Each point is reached from the start by the listed moves, each made once or not at all, plus a little noise. Say if it took an odd or an even number of moves. Then give how often each move was made.
In the rows, zero is written as 128.

Moves:
(1): [181 118 133 123]
(2): [151 196 127 131]
(3): [123 137 184 114]
Start: [125 161 125 124]
Points:
[145 240 181 111] -> even (0, 1, 1)
[123 162 126 125] -> even (0, 0, 0)
[152 231 124 127] -> odd (0, 1, 0)
[172 160 186 107] -> even (1, 0, 1)
[178 150 129 120] -> odd (1, 0, 0)

Moves:
(1): [185 112 132 148 129 118 132 111 123 129 122]
(2): [127 194 112 144 140 147 128 113 113 133 137]
(3): [109 151 193 119 132 147 147 122 131 130 143]
(4): [116 107 124 198 112 128 136 131 150 131  89]
(5): [133 104 132 139 186 136 107 124 135 113 119]
(6): [139 131 119 124 110 185 127 131 148 121 141]
(7): [124 118 105 126 148 119 196 130 130 114 118]
(8): [158 157 135 138 132 114 121 212 128 118 134]
(9): [124 157 124 108 129 106 123 121 194 151 134]
(10): [121 111 141 124 148 166 134 142 128 197 132]
(11): [116 109 113 160 137 113 125 136 140 129 183]
Start: [118 114 132 104 153 121 157 123 106 156 139]
Points:
[128 163 101 160 222 141 222 219 109 206 210] -> odd (0, 1, 0, 0, 0, 0, 1, 1, 0, 1, 1)
[164  57 115 177 221 186 216 122 217 212  93] -> odd (1, 0, 0, 1, 1, 1, 1, 0, 1, 1, 0)
[137  68 152 208 154 158 245 114 155 135 169] -> even (1, 0, 1, 1, 0, 1, 1, 0, 0, 0, 1)
[110 214 169  98 212 207 145  95 186 163 172] -> odd (0, 1, 1, 0, 1, 1, 0, 0, 1, 0, 0)
[188  61 128 249 206  89 132 197 145 141 148] -> odd (1, 0, 0, 1, 1, 0, 0, 1, 0, 0, 1)
[171 101 195 123 194 198 157 103 133 135 147] -> even (1, 0, 1, 0, 1, 1, 0, 0, 0, 0, 0)
